Rows are points. Each copy is the shape, with its points in the same order, turned, moved and blurred by noise. Some copies are also mirrored. Which?
In the rows, 128 means zero.

Shape (5 x 2):
[[122  40]
 [ 94 134]
 [136 163]
 [133 146]
 [125 156]]
Copy 1 (5 x 2):
[[136  41]
 [ 94 130]
 [130 162]
 [131 146]
 [120 156]]
Copy 1 is: only turned
Copy 2 (5 x 2):
[[ 58  69]
 [112 154]
 [159 144]
 [145 124]
 [151 141]]
Copy 2 is: only turned

Shape (8 x 3):
[[120 115 126]
 [154 110 162]
 [145 111 114]
 [143 110 163]
 [114 120  80]
 [ 82 118  34]
 [ 76 118 137]
 [133 174 163]]
Copy 1 (8 x 3):
[[111 105 121]
 [125 100 171]
 [134  92 127]
 [120 107 166]
 [128  79  74]
 [116  76  31]
 [ 72 114 111]
 [137 171 136]]
Copy 1 is: only turned
Copy 2 (8 x 3):
[[124 128 121]
 [112 146 167]
 [143 146 117]
 [113 137 160]
 [151 125  78]
 [157 110  25]
 [101  89 107]
 [153  90 175]]
Copy 2 is: mirrored
Copy 3 (8 x 3):
[[124 137 120]
 [124 137 172]
 [132 116 132]
 [113 145 169]
 [130 109  79]
 [135 111  24]
 [ 99 173 103]
 [ 55 120 159]]
Copy 3 is: mirrored

Shape (8 x 4):
[[137 135 126 112]
 [123 133 141 112]
 [120 117 138 122]
 [131 155 136 135]
 [127 120 130 157]
 [129 127   7 121]
 [160 122 129 120]
 [129 139 140 127]]
Copy 1 (8 x 4):
[[139 126 117 127]
 [138 131 127 143]
 [122 126 137 137]
 [127 136  98 151]
 [ 95 125 117 137]
 [108 183  99  28]
 [131 103 110 121]
 [128 128 113 144]]
Copy 1 is: only turned
Copy 2 (8 x 4):
[[127 117 106 129]
 [134 121 106 111]
 [127 120 126 112]
 [155 133 117 134]
 [130 129 150 135]
 [ 53 206  99 177]
 [123 103 110 153]
 [144 126 119 125]]
Copy 2 is: only turned
Copy 3 (8 x 4):
[[133 112 104 112]
 [148 125 114 122]
 [134 138 106 131]
 [137 117 146 125]
 [118 141 114 143]
 [ 33 134  80  52]
 [132 101 101 127]
 [141 120 119 125]]
Copy 3 is: mirrored
Copy 4 (8 x 4):
[[141 128 127 135]
 [125 110 140 137]
 [130 129 144 141]
 [148 126 141 111]
 [137 159 155 128]
 [103 198  41 105]
 [156 140 135 152]
 [139 133 151 122]]
Copy 4 is: only turned
